Rows are points. Each copy is the shape, with its points in the same order, turned, moved and blurred by noise. Is it also mirrored, or only turned?

Shape (7 x 2):
[[9.2, -1.3],
[0.9, -3.2],
[2.2, -2.5],
[1.5, 1.2],
[0.7, 5.1],
[-6.1, -5.9],
[-2.7, -1.0]]
Copy 1, 7 rows:
[[-7.3, -3.9],
[0.3, -0.7],
[-0.7, -1.0],
[-2.2, 3.0],
[-3.7, 6.3],
[8.2, 0.5],
[2.6, 3.0]]
Copy 1 is: mirrored
Copy 2:
[[-6.2, -7.1],
[1.4, -3.3],
[0.9, -4.4],
[-0.8, -0.7],
[-2.6, 2.7],
[8.6, -1.7],
[3.5, 1.7]]
Copy 2 is: mirrored
Copy 3, 7 rows:
[[1.3, -8.5],
[3.6, 0.0],
[3.0, -1.1],
[-0.7, -0.9],
[-4.5, 0.5],
[6.5, 7.0],
[1.3, 3.6]]
Copy 3 is: mirrored

Shape:
[[-3.7, -5.4, 0.3, -5.5],
[3.9, -1.6, -1.4, 3.8],
[3.2, 1.1, 8.7, -4.4],
[-5.0, -6.3, 0.0, -2.6],
[3.7, -2.4, 4.5, -3.3],
[3.0, -0.3, -0.5, 4.9],
[3.4, 2.9, -3.2, 6.2],
[-2.4, 0.4, -3.5, 0.2],
[-6.2, -4.5, -1.0, 1.1]]
Copy 1, 9 rows:
[[-0.1, -0.5, 8.8, -0.6],
[-5.1, 1.1, -2.6, -2.1],
[-2.1, 9.6, 3.7, 5.1],
[-0.2, -0.3, 8.0, -4.0],
[-4.7, 5.2, 4.0, 2.5],
[-3.7, 2.4, -3.6, -3.2],
[-2.2, 0.8, -7.4, -2.6],
[1.7, -1.3, 0.3, -2.0],
[1.2, -0.1, 5.0, -6.8]]
Copy 1 is: only turned
Copy 2, 9 rows:
[[-5.6, -6.8, 4.7, -1.3],
[2.6, 1.3, -1.0, -1.2],
[-4.3, 3.5, 7.8, -8.0],
[-5.6, -7.1, 1.7, -1.5],
[-1.1, -0.1, 6.0, -6.1],
[1.6, 2.9, -1.7, -1.3],
[2.5, 5.1, -2.5, 2.0],
[-2.9, -0.7, 1.0, 3.7],
[-5.8, -5.1, -1.9, 0.2]]
Copy 2 is: mirrored
Copy 3:
[[0.5, -0.8, 0.0, -10.0],
[-1.6, 1.0, 4.7, 1.6],
[6.2, -8.9, 3.4, -2.2],
[1.2, 2.0, 1.1, -9.8],
[1.3, -6.2, 4.4, -3.0],
[0.1, 1.5, 4.9, 2.4],
[-0.7, 3.2, 2.8, 6.1],
[-0.1, 2.8, -1.6, -1.4],
[2.4, 4.9, 1.1, -6.9]]
Copy 3 is: only turned
